Each row of a before or after table is a point. One or more steps were done to the points. Then noise was added and the rows were shuffled. The steps act on how far a point lies along the listed directions, d1 being the first. Write out the steps. A step turns or swaps two directions, mirrors them in a line or flattens them onto one, adds a multiple of one to another, or multiplies one. Angles are multiples of 10 degrees, from the lower direction toward the higher: turns from -170 to 170, lines from 10 to 170 but not 90. Use the fewest steps. Two steps may share a direction if one is a turn and the other turns, adds or multiplies; they go together, in the order done. Otherwise the lowest direction goes first.

Directions:
(1): [-54 -25]
(2): [ 25 -54]
Before:
[[ 60  52]
 [-52  36]
 [ -8 -33]
 [ 73  52]
 [-33  29]
 [ 71 -14]
 [ 14 -27]
 [-36 -28]
 [ 31  -7]]
After, 9 rows:
[[ 65  34]
 [ -9 -43]
 [ 28  16]
 [ 15 -30]
 [ 29 -11]
 [-44   0]
 [ 12  79]
 [-61  -7]
 [ 23  87]]
Steps: turn d1 and d2 by 40 degrees

Directions:
(1): [ 68   3  58 -13  35 -36]
(2): [17  8  1 55 54 66]
(3): [ 27 -89   4 -20 -19  36]
(4): [ 18 -14 -74 -28  56 -25]
(5): [ 56   3 -38  57 -48 -23]
(6): [-41 -50  16  55  26 -51]
Before, 9 rows:
[[-55 -12  -7  13 -48 -28]
 [ 62  18  38  31  34  -3]
 [ 74  -4  20  -7  41  29]
 [-20  14  -9  22  23  47]
 [-28  27  28  12 -88  29]
 [ 16  -1 -23  41  -4  12]
 [-13 -32   1  39 -12  45]
 [  4  -4 -11  12  10  17]
 [ -8   5 -19  17 -47   6]]
After (9 x 6):
[[-16  34 -43  48 -12 -22]
 [-30  33 -23 -43 -13  -3]
 [-47  72 -71  43  22 -68]
 [ 27  21 -29  13 -48  -8]
 [-31  46 -48  59  31  20]
 [-24  84 -21   1 -30   1]
 [ 51 -47  59 -53 -45 -20]
 [ 92 -47  10 -37 -21 -16]
 [  0   9  -3  -7 -26   1]]
Steps: turn d3 and d4 by -120 degrees; add 1 times d1 to d3; turn d2 and d6 by -130 degrees; multiply d5 by 1.6

Directions:
(1): [  8  15   0  45  42 -20 -60 -36 -83 -40  39  40]
(2): [-27 -95  24  57  14  40  60 -28  -1 -24  27  -3]
Before, 10 rows:
[[ 14  39 -25 -58 -23  -9  -5  41  17  36 -32  -6]
 [ 15  -6 -13  26   7  -9  -5 -17  -4 -17  -9  -4]
 [ 36  25  -9 -65 -23  -5  10  17  50  43 -43 -11]
 [-15 -61 -12  10 -27  33  50   0  31   9   3 -30]
 [ -8 -51  28 -12  -7  31  49  13  45  19 -16 -42]
 [  4  56 -27 -62 -16 -29 -37  24  22  27 -19 -12]
 [  0 -71  13  42 -21  37  71 -12  41 -11  -4 -21]
 [-24 -74  27  32   3  62  68   7  25  -8  30 -10]
 [-29 -68   0  10 -25  47  95   8  54   9   1 -31]
 [  8 -15   0   0  18 -12 -13  -4  12 -16  -9   1]]
After (10 x 12):
[[  9  -9  -1  -7  15 -13 -15   0  16 -13 -14  -2]
 [  0 -38  28  42  43  10 -16 -30 -51 -27  30   4]
 [  7 -81  18  18   9  35  60 -29  20   1   2  -1]
 [ 28   5  -3  63  23 -12 -39 -41 -61 -47  27  30]
 [  1 -23 -18  45  14   2 -29 -32 -57 -29  37  13]
 [-30 -60   1 -13 -14  26  55   4  51  13  -2 -29]
 [-15 -68   2   6  -7  36  62  10  15  10   0  -9]
 [  8  23   6  37  41   4 -56 -14 -74 -37  53  39]
 [ -7 -17  -7  66  40   3 -17 -42 -79 -48  55  33]
 [ 21  12 -18   6  -3 -15  -9  -6   8  -6 -22  -7]]
Steps: turn d1 and d2 by -110 degrees

Directions:
(1): [ 23  48  48  91 -55 -19  73  53  -2 -54 -22 -35 -12  60   1  -7 -20  10
  41   9]
(2): [  9  59  -9 -42   9  27 -40 -23 -30  46 -24 -32  -4  67 -43  37 -68 -44
  72 -53]
(3): [ -3   7   9  22 -30 -19 -30 -26 -60  87 -38  -1  30  40  63  -9  87   2
  37  63]
(4): [-37  61  37 -34 -23 -50 -27 -12 -58 -46  67  36   2  -2 -19  72  28  79
   6 -12]
(5): [-38 -69  65  34  18  -8  29  11  19  42  -1  87  -9  52  17  58   8 -29
  -6 -74]
Before (14 x 20):
[[  3 -13  30  42 -28 -10  51  30  -5  10 -12  -1  12  50  11   8   3   8
   18 -18]
 [  2  20   4  15 -28  -9  11  11 -15   9  -4 -21  19  14  27  -2  34  21
    7  27]
 [ 23  69 -27 -10 -24  14 -13  -9 -28 -26 -26 -79   8   4 -17 -32  25  18
   33  43]
 [ 26 -38 -47  36  -5  35   0 -21  17  56 -64 -56  18  33  24 -74   4 -51
   33  19]
 [ 23  59   1  18 -27   5  -2 -10 -31 -30   4 -55  11  12  -3 -51  -2  22
   53  37]
 [  9 -16  10  13  22   1 -23 -20 -13  40 -19  12  13  24  17   6   5 -25
   29  -7]
 [ 32  19  -6   7   7   8   3  -1   7 -23 -13 -32  10 -19  19 -56  -5  -6
    3  54]
 [ 10  10 -20 -21   7   6 -46 -27 -29  46 -19  -9  24  30   9  10  13  14
    9  24]
 [ -2   6   1 -33  40  20   0  14  22 -59  18   0  -3 -42 -22  22 -26   5
  -13  -5]
 [ -8 -21   2 -22  35  21   0 -22  12 -13  31  30  -9  -2 -17   6 -26 -27
  -23 -42]
 [ 14  33  -9  16 -22   1 -12 -13  -4  38 -32 -15   5  26  13 -11  11 -11
   32  31]
 [-19 -57  18   9  21 -20  10   0  24  -1  15  32   0 -30  37   9  45   6
  -25 -10]
 [  9  27 -38 -53  24  17   0   8  34 -81  43 -51  -8 -42 -61  -7 -64  -1
  -17 -50]
 [-30 -26  18  29  23 -15  32  33  38 -46  19  30  15 -23  11 -17  22  19
  -45  -2]]
After:
[[  7  -9  -6  -7  19  25  -7 -28  -3  18  -2   3  -4  22  -2 -16 -13 -43
    6 -17]
 [ 18   4  29  29   0 -14  25  12  12 -48   4   1   6 -18  26 -34  15  16
  -12  49]
 [-23 -15  42  28 -11 -25  23  -1  -5 -48  52  40   6 -18  18 -15  43  54
  -10   6]
 [  3  68 -32 -25  13   4 -27  -1 -15 -23  -3 -48  26 -10 -17 -32  -8   8
   14  26]
 [-11 -46   6  10   9 -13  19   3  21  -7  20  11  14 -19  21 -12  43   1
  -32 -12]
 [  6 -45  -1  11  25  10   0   2  18  19 -15  22  10  13  13   6   0   4
  -28   1]
 [ -2 -14  -1 -17  31  19  -4   4   9 -10  -9   4  10 -22  12   8  15  -7
   -6  21]
 [ 11 -24  17  98 -37  -5  67  26  26 -31 -28 -27   1  49  12 -40  -5  -9
   23 -12]
 [ -6   4  21  29 -15 -15  19   5  24  -1   0  27  -7   9   4  14   7   6
   -4   0]
 [ 17 -10  14  20  20   4  -5  -5   2  11 -12   8   5  23  -2   8 -18 -25
   27 -20]
 [ -7  17  -2  -6 -11  -8   8   9  -3 -13  19  -9  11 -10   6  12  17  28
  -11   5]
 [  0  38  16 -12 -30 -14  11   9 -36 -10  16 -15  13  40 -22  33 -13  31
   28 -22]
 [ 19  29 -38 -35  13  12 -30 -16   0   3 -14 -62   2 -15  -4 -19 -19 -18
   32   8]
 [-24 -34  31  27  -9 -14  36  14  14 -44  12  29   3 -25  16   1  76  42
  -44   8]]
Steps: turn d1 and d4 by 60 degrees; swap d2 and d5; multiply d3 by 0

Directions:
(1): [ 10 -37  19  16  -8  40  76  12  34 -10 -95 -22  34 -30  -8   0 -21  -7
  -9  29 -14  -1   3 -12  15  23  15  -3  22  20  46 -18  36  34  41 -30
 -18 -56  35 -49  32  -3 -26  30  22 -36 -18  25  15   8  19  38 -38  -7
  40 -53  19   9  -9 -11 -45 -36  53 -21]
(2): [ 25 -67 -28  82  -9 -46 -36  18  -5 -29 -47  79  30  13   5 -39  -4   6
  20  -3  38 -34  10 -14  -3  35   0 -23   2  13 -24  -4   0  30  14 -23
 -58  22 -44  20 -53  -6 -11 -11  63  10  -5 -45  -1 -40 -21 -24 -48 -25
  -1  11   4  41  -5 -31 -16  30 -11 -14]
(3): [ 54 -62  -6 -18   2  52 -37   7 -15 -28  19   2 -47  13 -45   1 -33  27
 -38 -24  29  -7  -9  10 -37   5  47  -2   0  14  -7  17  22 -22  11 -13
  11 -62  34  15 -21 -13  -9  34  14  31 -39  30 -53  63 -13  46  24 -10
  15  -9  22  -8   9 -68  33  41 -66 -28]
(4): [-22  22 -85 -31 -39 -20 -24  57  -4 -23 -16 -29 -21  -1  33  -2   7 -25
 -38  24  47  -7 -22  -4   2 -40   1 -61 -27 -61   4 -15  41 -20  19   6
 -16 -14  43   4 -54  -5 -24 -41  16 -51 -32 -14  45   6 -17  32  10  34
  24 -15 -58 -17  24  34 -42   9 -29  -7]
(5): [  7  40   0  24   1  -2  19  40 -50  28 -27  10  29  34 -22  -2  12   9
 -15  -6  51 -25  -2  55  39  13   1 -29  54  46  -9  65 -22  28  26  -6
  10 -39  63 -15  21 -29  -6   1 -21   8 -19   9  47  35 -43 -60  10  62
 -33  69 -14   6  13 -17  17  23  35  23]
Before (11 x 64):
[[-12   0   4 -26  13  23 -15 -45  25  -2  46 -15 -21 -15  -8  23  -1  -5
   12  -7 -40  26   3 -19 -23 -18   6  23 -30 -19   7 -33   1 -26 -22   3
   15  20 -25   9  -3  18  12   9   1  19  15   2 -25  -9  32  35  12 -33
   14 -33  17  -5  -5   1  21  -7 -25 -10]
 [ 14   5   6 -27  10  18 -10 -27   6  -9  41  -6 -16   9  -6   3  -5   0
    8 -11  -3   6  -7 -14 -24 -14  -4  33 -22   0  -1   3  -4 -25 -11   0
   14   9  -7  19  -5   1   3  -3 -22  29   4  10 -26   8  19   3  26 -23
   -1  -7   9 -16  -1 -10  30   1 -37  -7]
 [  3   9 -10   7  -5  30  33  37 -14  -4 -63 -19  16   0 -14 -13 -14  -6
  -15   1  16  -7  -8  21  18  11  11 -22  34  15  18  14  13  15  35 -17
  -10 -57  53 -22   6 -11 -26   8   3 -17 -23  11  45  15 -18   0 -17  35
    4   7 -17   3  19  -2 -19   3  29   1]
 [  8  -7  36  -2   8  16  24 -25  21   0   8 -14   2  -5 -17  -2 -20   8
   14  -5 -30  13   7  -5  -9  21  -7  27   0  12  17 -11  -8   1  -6   1
   18 -11 -10  -6  34  -4  18  16 -22  13  20   4 -24   8  11   6  -4 -21
    0 -14  22  -7 -11 -12   1 -25  15   8]
 [ 24 -27 -15  26 -11  18  12  41 -20  -2 -58   7  20  11 -30 -19 -13  15
  -27  -5  45 -34   5  31  20  21  22 -37  41  24   1  25  14  27  50 -29
  -21 -76  47 -19   8 -25 -22  21  24  -4 -36  16  12  39 -28  -4 -19  27
    3  16   3  27   4 -44 -15  21   9  -7]
 [-21  27   0 -71   4  25 -30 -35   5   0  95 -40 -51   3  -2  23   7   5
  -18 -17 -23  22 -16   2 -24 -43  10  28 -25 -38 -15  -6   3 -49 -41  34
   35  19 -12  20   8   2  17   4 -43  17   9  10 -29  14  17  27  38  -3
   -4  -7  -4 -17   7  18  18  -2 -46   9]
 [ -3   8  15 -35  21  35   0 -31  10  12  41 -33 -29  -8 -14  29 -13  18
   -5  -4 -27  13   2   8  -9 -16  18  14 -14   5  27  -6   1 -19  -6  12
   28 -12  15  -7  26   9  10  27 -21  11  21  33 -47  33  18  19  16  -8
    7 -17  15 -25  -3 -10  16  -5  -5  -3]
 [ -4   4 -22   1  -9  -4   0  26  -6  -4 -21  16  -2   7  -1   3  -4   0
  -11  -3  19 -15  14  16  16   6  10 -18   6   3  -4  15  13   4  18 -14
  -16 -11  26 -16  -7  -2  -8  -8   3   1 -21   0  11   5 -13   0   1   7
    5  14   1  -1   4  -7  -2  15   8   2]
 [ -2  16  22  -8  13   1  13 -31  -4   6   9   1   8  -3  -1   2  -4   0
    5  -5 -16  13   3  -4  -4  -5  -6  17   7  -7  -7   4 -11  -9 -16   0
   15  24 -20   6  29  10  11   0   0  12  20 -11  -5  -3   8 -17  17   1
   -7  16   1   3  -9   7   7 -10  16  13]
 [ 23  -4  -9   4  -2  -1 -19   4 -14  -2   3  19 -16  14 -15   1  -9   0
  -12  -6   5 -12   0  11 -10   6   6  -3   1  -1 -11   7 -14  -4  -7  -7
  -13  -4   3   3 -10   5   2  -2  13  21  -1   4   3  15 -13  -6   6   8
  -13  27  -5   1  -3 -10  26  21  -6 -14]
 [ -9 -25  -1   4   4   2  -7 -17  27 -13   0   4   3 -18   4   9  -1   3
    8  13 -13  -6   4 -13  -5   1   4  13  -4 -12  12 -33  -1   5  -4  -5
   -4   8 -17  -6  -3   9  -7  -4   6 -18  16  -8 -23 -12   3  21 -16 -20
    8 -27   7  12  -4   2  -8 -14  -3 -12]]
After, 11 rows:
[[ 10 -31 -21  30 -15 -25  -5  12  17 -24 -28  17  13   3   6 -24 -17  -3
   10   5  12  -8   4 -14  -6  23 -11 -15 -10 -10   5 -21   9   8  10  -8
  -23   1 -19   5 -18  -8  -1 -12  21  -8   7 -30   0 -16  -8   3 -27 -17
    8 -14  -6   9  -4  -9 -30  -7  -2   0]
 [ -4 -23 -37   1  -5   3 -35 -16  19 -22  13   8 -13 -10   1   7  -3 -10
    5   2  -4   6  -1 -23 -22 -14  10 -11 -34 -30   1 -35  18 -18  -4  -6
  -16  14 -19  17 -41  11  -3  -5  33   4  -2 -18  -9 -19  14  38  -6 -30
   25 -33  -3   8   2  -5  -1   9 -40 -21]
 [ -7  20   5 -12   2  11  20   9  -4  11  -9   3  -1   4  -9  14  -4   4
   -7  -6   1  -3  16  23  20   7   8   2  15  17   3  21   3   6  11 -11
    3 -13  30 -25  22   0   0   3 -19   8 -11  14   6  15  -4  -4  10   9
   -1  18  11  -6   0  -5  11   3  23   8]
 [ 11  16  32  14   7  36  61  21 -19  30 -55 -17  39   7 -41  -4  -5  16
  -18  -3  16 -22  10  49  40  25  12 -11  66  51  15  41  -8  40  44 -24
    9 -82  62 -42  64 -24 -11  35 -15   0 -18  39  24  48 -17 -28 -11  43
  -13  32  13  23  -4 -31  -2  -4  55  12]
 [-11  35   9  -1   4  29  48  24 -11  14 -55 -29  25  -2  -9  -6  -5 -10
   -5   0  -1   1  -7  23  28  12  -1  -8  39  21  21  16   0  19  24  -8
    4 -45  49 -28  30  -8 -17   9 -17 -15  -9  16  51   9 -10 -15 -13  38
   -5  15 -16  -1  17  15 -13 -10  52  13]
 [ -2 -18 -61 -32 -24   1 -61  17  -5 -35  42  -6 -45  14   4  -3   0   2
  -38  -6  39  -9 -22  -1 -27 -35  23 -24 -28 -51 -23  -8  33 -36 -10  15
  -10  -2   3  28 -51 -10  -7 -12   9   0 -26 -15  -5  11 -12  39  13   5
   16 -11 -27   2  20  -5 -15  29 -73  -9]
 [ 27  -1   3   1   2  14  -4   2 -17   4  -3  13 -13  14 -24   6 -13   3
  -13  -9   1 -10   1  18  -7  12  11   1  12  11  -6  14 -14  -1  -1 -11
   -5 -18  16  -6   5   2  -1   8   6  23  -3  15   3  29 -14  -7   6  13
  -15  30   0  -2  -2 -16  32  19   5 -13]
 [-11 -18   4  -1   4   0  -6 -23  27 -11   6   1   4 -19   7  11   2   1
   13  12 -17  -5   6 -13  -4   0   0  18  -6 -14  11 -33  -5   3  -7  -3
   -1  14 -21  -6   2  11  -3  -6   2 -17  21  -9 -23 -15   5  20 -14 -21
    7 -27   7  11  -5   8  -6 -18   0 -10]
 [  4 -26 -56  15 -10  -7 -28  24  -2 -17 -19   5  -8   4   6  -1 -12   6
  -16  13  36 -22  -6   1  -2  -9  16 -45 -18 -14  15 -11  25  -2  27  -5
  -26 -18  23   1 -41  -3 -16  -5  33 -15  -8  -6 -10  11 -11  16 -17   5
   20 -14 -17  -3   9 -14 -25  20 -15 -16]
 [  5 -10 -16   6  -1 -21 -16 -11  -7 -16  -4  22   3   2  10 -11  -5  -4
    0  -3   8   2  -1 -14 -12  -6  -4  -7  -7 -25 -15  -6   4 -12 -10  -6
  -10  28 -30  20 -13   8   4 -14  30   4   7 -31  -2 -16  -3  -9   4  -6
    1  11 -12  11  -4   1  -9   4  -8   3]
 [ 24 -18 -26  -4  -4   5 -20   4   1 -24   5  13  -6  16  -2 -10  -8  -3
   -3  -4  33 -13 -11 -14 -20  -9   3   2 -19   0  -3   6  13 -13   9 -12
  -11  -6   7  17 -34  -7 -13 -12   5  17 -16  -1  -9   9   3   4  11 -14
    9  -4  -4  -6   7 -20  13  16 -44 -15]]
Steps: add 0.7 times d3 to d5; turn d1 and d3 by -30 degrees; mirror d2 and d4 in the line at 130 degrees
